Rows are points. A path goes straight from each point to the next, and from the last back to the first. The post is the endless flat space through its rows: a point in 2 columns, a line in 3, a plane in 4, and so on, so that a path can go around it. How many times does the path go around the post? Going back the other way cancels.
In the rows, zero is written as 128.

Post (2 x 3):
[[143  99 107]
 [121 135 148]]
Path:
[[147 135 127]
 [184  84  54]
 [152 108 122]
 [102 110 173]
 [ 97 118 112]
 [105 119 151]
 [130 105 134]
 [122  99 116]
 [155  72  99]
 [166 123 128]
 [152  99 141]
 [111 103 126]
 [ 74 163 151]
 [139 125 115]
 [158 104  77]
 [ 97 118 107]
 [103 140 178]
 [119 106 155]
 [122  88  77]
 [136 137 106]
 [168  86  90]
 [152 126  95]
 [ 82 157 141]
 [ 99 131 153]
 [139 103  66]]
Times around: 1

Post:
[[123 142 117 144 130 147]
 [111 126 144  72  99  99]
 [159  97 143 176 114 145]
 [148 140 107 125 133 162]
 [148 108 112 151 111 136]]
Path (29 x 6):
[[139  61 133 155  89 115]
 [151 158 129 128 136 191]
 [192  97 127 199  99 168]
 [152 172 110 118 160 165]
 [152 110  90 114 155 142]
 [149 105 109 109 115 136]
 [118 152 142 159 150 178]
 [130 139 112 188 119 174]
 [143 107 110 112  77 120]
 [201 110 135 118  95 145]
 [184 112 189 109 144 149]
 [180  83 139 135 115 140]
 [171 115 116 132 160 171]
 [143 110 114  64 107 129]
 [140 110 122 112  94 132]
 [106 165 168 195 115 146]
 [149 140  83 134 132 114]
 [160  60 136 138 102  96]
 [118  86 144 148 127 134]
 [130 131 113 138 130 169]
 [110 124 130 170 120 142]
 [162 128 115 130 104 161]
 [179  85 127 138  92 124]
 [138 129 171 120 125 100]
 [155 119 144 176 158 152]
 [139 129 145 190 132 143]
 [176 163 110 123 126 169]
 [ 93 156 169 121 149 105]
 [150 128  44 115 155 153]]
Times around: 4

Post, 8 rows:
[[169 111 166 139 162 132 104 122 128]
 [106 148 103 126 117 100 161 120 125]
 [ 62 144 142 130  84 131 142 157 151]
 [112 132 112 142 137 159 159 118 113]
 [164  62 147 137 164 111  91 156 137]
 [ 82 155 137 132 121 123 104 137 121]
 [178 102 138 135 141 148 111 136 112]
 [117 146  96 117 122 150 148 131 145]]
Path, 29 rows:
[[152  96 147 117 154 120 129 148 114]
 [115 179 228 166 207  73 110  91  73]
 [122 140 144 160 121 151 156 145 141]
 [135 106 136 159 156 147 126 120 185]
 [ 67 103 124 164 135 172 129 105  96]
 [115 152 143 106  96 109 113 140 133]
 [ 95  96 168 141 148 176 126 173 138]
 [135 149  77 117 132 128 116 157 131]
 [175 179 134 132 132 125 125 100  67]
 [126 142 114 125 109 186 103 163 168]
 [ 54 172 137 137  76  95 104 144 130]
 [151  96 144 121 115 156 110 133 138]
 [ 91 145 126 116 108 203 163 130 135]
 [159 138 163 111 105 109 135 145 134]
 [134 126 128 154 121  84 140 149 112]
 [134 119 164 126  99  79  79 177 193]
 [200  71 143 142 153 211 112 120 152]
 [142  43 139 114 167 120  98 143 161]
 [152 116 141 119 122 124 160 135 109]
 [144 136 180 145 147 143  55 168  89]
 [151 100 161 163 137 121 119 163 137]
 [ 98  90 126 145 142  83  65 159 127]
 [130 109 135 134 107 157 171 118 158]
 [ 61 177 110  94 120 110 138 123 155]
 [106 126 174 131 113 173 135 176 113]
 [123 111 193 156 109 182 103 171 123]
 [114  99 127 158 146  96 127 131 116]
 [135 113 119 139 125 118 104 114 117]
 [ 94 109 110 120 140 123 143 124 125]]
Times around: 5

Post:
[[135 122 169 109 124 156 152 109 126 140 100 143]
 [155 156 168 111 127 115 122 109 143 127 153 145]
 [165 110 136 111 134 138 133 114 175 136 123 143]
 [135 153 125 151 147 136 151 144 120 134 101 135]
 [141 138 115  87 133 154 127 138 118 126 185 132]
 [109 114 131 125 121 135 140 125 140 145 137 162]
 [154 141 174 159 109 157 122 134 127  80  92 143]
 [150  92 112 116 141 115 126 124 116 150 150 169]
 [112 128  72 131 130 125  87 141 107 133 120 161]
 [ 60  92  84 188 105 175  63 135  63 146 143 104]
 [157 145 123 123 107 116 156 125 142 123 118 117]]
Path:
[[103 121 104 139 108 149  64 147 185 107 129 112]
 [121  62  74 164 154 153  80 130 142 151 150 122]
 [166 135 167  99 159 173 199 111 138 127 144 144]
 [113  95 151 144 132 152 110  96 158 171 154 156]
 [107 129 131 175  98 138 133 135 100 132 128 136]
 [163 124 141 181 143 164 139 112 142 148  81 141]
 [116 120  86  88 125 167  98 125 117 172 160  94]
 [120 107 111 105 143 143 123 149 135 149 154 159]
 [126 139  56 101 195 107  73 163 124 140 135 164]
 [139 114 149  84 143 197 138  94 100 114 145 118]
 [121 130 124 120 100 127 168  99 101 145 130 139]
 [119 113 106 164 124 126 149 153 107 171 155 167]
 [176 193 196 117 123 134 161 162 199 102 119 119]
 [123 129 106 138 152 119  96 159 106 120 153 175]
 [150 169 182  80 116 149 185 122 143  95  64 155]
 [179 113  99  98 147 151 144 114 143 138 132 115]
 [143 180 123 134 116 134 104  94 107 144  93 121]
 [148 164 190 108  76 109 124 105 126 106 110 171]
 [165  84  90  93 162  95 162 162  76 181 127 178]
 [161 111 140  78 142 101 167 112 135 147 123 148]
 [178 161 146  78 160 138 200 105 135 158 122  80]
 [135  95  77 107 196 154  93 136  78 158 103 210]
 [102 116  85 102 163 208 130 127 118 189 138 170]
 [128  78 101 155 145 172  88 147  93 152 131 134]
 [124 115 107  92  85 112 160 135 108 142 113  78]
 [ 92 156  95  80 144  96 105 112 175 178 135 152]
 [121 123 103 159 126 159 142 148 135  86 134 140]
 [129 117 115 136 142 107  89  94 128 164 109 165]
 [163 147 130 156 125 163 116 143  99  98  81 164]
 [146 124 169 160  91 140 121 129 123 148 142  90]]
Times around: 5

Post:
[[147 124 111 105 120 156 118 173 170 102 173 140 103 120 145 112 112  58]
 [111 135 106 154 117 128 134 147 113 153 158 126 105  85 134 106 132 104]
 [166 139 122  88 133 113 115 114 130 120 143 185 115  80 119 123 166 178]
 [157 105 135  99 108 137 165 186 114 105 133  95 101 172 151 135 135 111]
 [118 131  88 126 127 134  99 129 170 116 113 126  92 126 134 157 117 100]
 [152  93 186 128 115 135 156 102 108 133  42 133  95 167 125 128 122 143]
 [106 145 102 107 152 144 134 114 138 162 146 120 135 113 120 136 116 107]
 [171 101 155  85 100 120 135 161 117 102  99 122 120 131 194 119 126  89]
 [129  67 128 107 127 122 129 118 143 100 163 124 122 113 138 115 137 130]
 [139 109  77 128 136 143 106 144 155 154 149 136 160 135 145  79 137 138]
 [130 168 136 110 126 110 165 154 153 154 130 103 127 120 138  92 105 160]
 [123 149 150  85  96 125 156 160 131 110 102 105 139 125 125 140 140  79]
 [ 96  92 140 125 160 110 106  98 128 196 158 140 102 135 105 108 166 140]
 [154 127 101 143 141 141 146 111 150 142 150  93  77 158 137  97 181 108]
 [138 106 164 115 144 140  79 140 152 107 157 102 143 134 139 133 138 112]
 [130  92 146 118 146 130 123 135 149 125 114 150 104  86 114 168 134 130]
 [ 78 100 129 185 162  86 122 108 144 100 142 159 124 104 117 118 113 114]]
Path (29 x 18):
[[112 154 142 147 134 122 153 109 117 175 122 105 119 118 109  79 165  96]
 [146 112 160  50 143 131 143 174 192  96 144 157 120 154 102 157  86 108]
 [153 125 152  80 110 130 130 102 127 164 148 101 110 115 142 109 156 147]
 [207  90 110 112 133 147 133 160 142 116  99 102  91 183 175 137 143 138]
 [114  68  82 104 183 124 104  98 152 119 142 114 127 105 116 137 182  88]
 [139  72  84 112 162  85 138 108 168  62 147 116  96 177 132 122 158  96]
 [131 112 157 139 128 114 150 172 158 103 153 148  96 154 130 104  63 117]
 [161 110 142 155 130 129 146 162  77  89 141  83 133 146 173 144 184 118]
 [ 91 174  66 113 156 107 153 113 147  67 146 124 149 168 102 129 188 120]
 [119 126 121 132 174  83 131 126 150  96 130 118 135 176 161  89 100 144]
 [125 146  85  84 147 132 119 162 147 106 165 128 120 155 139  81 116  48]
 [138  89  67 125 148 163 191 130 104 127 124 158 175 124 155  72 122 126]
 [137  58 164 131 167 141 157 161 126 116 167 160 184 110 116 138 131 175]
 [176 106 136  92 128 149 147 108 174 122 136 126 125 132 151 112 136 103]
 [214  96 149 114 158 169 144  83 118 150 155 102 120 141 151 103 151  98]
 [118 148 134  51  94 145 121 121 131  96 164  99  70 119 113 132 109  21]
 [137 126 123 116 120 113 139 157 179 126 126 125  90 121 129 129 137  94]
 [134 152  98 120  60 125 185 216 146 116 142 101 105 124 125 146 176  94]
 [129 110 137 105 100 119 116 148 130 162 161 120  77  68 155 117 141 154]
 [106 157 149 128 116 103 128 194 131 192  92 144  61 141 113  68 149 108]
 [127 160 103 162 140 120 140 183 155  96 166 108 105 133  98 121 148 129]
 [131 174  95 132  88 151 180 191  69  85 153 101  64 179  87 149 120 158]
 [ 90 125  87 157 120 123 174 172 131 145 117 100  98 117 152 127 120  72]
 [110  93 135 140 110 135 152 125 143 109 150 132 211 124 132  84 112 139]
 [117  86 129 177 121 105  95  81 129  89 142 155 117  88 112 131 164 118]
 [154  86 134 115 129 132 109 101 172 180 162  87 132  87 144  92 196 110]
 [116 113 169 149  80 119 131 110 145 102 138 111 132  75 120 129 165 124]
 [116 124  59 174 116 119 107 174  97  84 144 124  97 105 156 176 144 190]
 [151 167 140 104 107 122 102 169 144 102 165 126  52  95 138 125 134 128]]
Times around: 1

Post (17 x 18):
[[155 168 118 117 160 125 127 176  90 152 124 139 155 131 203 124 108 158]
 [169 114 171 121 118 169 133  90 165  87 132 139  89 135 108 141  91 103]
 [132 136 117 107 100  84 124 118 156  87 135 105 155  82 121 119 148 147]
 [145 185 122 101 157 105 146 203 110 134 127 137 177 145 131 104 133 126]
 [118 170  97 106 166 117 127 154 128 125 117 119 159 158 149 148 141 101]
 [109 179 145 123 143 170 131 132 107 101 153 126 120 133 183 119 128 122]
 [150 132 139 101  69 110  94 156 179  95  93  95 131  98  88 119 113 143]
 [131  88 135  95  84 110 124 127 153 133 126  73 149 109 118 130 159 171]
 [144 163  74 133 116 130 161 154 116 153 134  98 155 151 184 116 131  95]
 [163 108 138 161 119 132 137 137 172 112 133 134  77 108 106 132 103 132]
 [155 108 144 161 111 139 143 126 146  88  96 165 140 137 102 135 133 138]
 [135  97 142 129 134 135 121 139 127 107 131 157 126 148 138 135 100  84]
 [135 132 109 110 134 141 136 113 136  82 129 168 109 136 118 106 106 144]
 [146 162 111 107 137 152 162 164 103 161 130 163 106 131 178 133 122  83]
 [116 130 128 117 118  92 134  97 134 101 101  88 129 113 104  93 168 115]
 [130 137 144 134 113 181 160 125 127 110 104 120 131 105 111 116  79 115]
 [145 144 136 159 125 136 127 120  89 122 136 143  92 148 114 158 100 107]]
Path (25 x 18):
[[148 176 161  97 105 150 122 179 202 122  97 118 118 132 116 128 154  43]
 [128 181 105 145 119 142 122 145  77 130 119 125 109 138 105  96 112  63]
 [136 139 137  55 144 103 122 142  93 118 150 172 142 117 144 136 141 101]
 [153 114 131 133 104 150 155  99 164  66 130 129 111 143 120 134 155 179]
 [110 169  93  80 104 139 106 183 107 121  73 104 143 134  93  91 108 111]
 [143 185 104 186  70 152 114 122 135 116  60  73 163 112 106 130 101 107]
 [122 175  85 150 109 104 107 142 185  99 112 126 129  94 192 126 130  95]
 [173 100 116 152 116 117 203 144 103 148 111 204  91 197 153 103 113 107]
 [151 117 151 149 103  98 117 115 111 119 141 152 165 171 124 136 123 136]
 [168 120  83 172 108 118 129 120 104 162 134 104 102  96 148  92 127 138]
 [122 161  95  98 154 122  97 107 152  72 160  80 139 167 126 138 145 105]
 [165 135 136  57 161 146  88 181 155 114 134 130 109  94 152 126  87 106]
 [145 103 105 101  71 177 149 144 180 127 123 147 123  98 128 101  89 109]
 [118 167 100 112 106  70 146 134 175 114 107  88 186 145  81 143 157 163]
 [173 193 166 101 146  88 142 131 175  90 131 142  94 151  93 129  95  96]
 [167 161  87 120 118  65 106 136 164 116 121 158 126 167 118 119 100  74]
 [168  51 122 143 101 122 137 140 154 164 146 125  83 138 179 136  80 105]
 [146 179 123 129 120 171 182 136 134  96 150 121 108 130  99 155  75 108]
 [138 134 127  64  90  86 124 126 141  95 126  79 166 123 134 152 147 154]
 [ 53 136 101 126 105  99 144 117 151  64 104  96 178 122 155 109 160 137]
 [111 135 148 119 164 143 111 104 137  90 125 163 112 144 105 113 102 196]
 [107 151 110 108 121 159 105  80 148  68 142 101 112 141  97 121 163 104]
 [168 112 114 110 137 128 116 165 116 105 129 188 115 141 215 113 167 114]
 [111 150 104 131 170  86 128  78  63  80 179 107 140 142 167 113 147 162]
 [108 192  87 111  98 159 108 154 159  76 101 107 133  69  74 115  79  89]]
Times around: 0
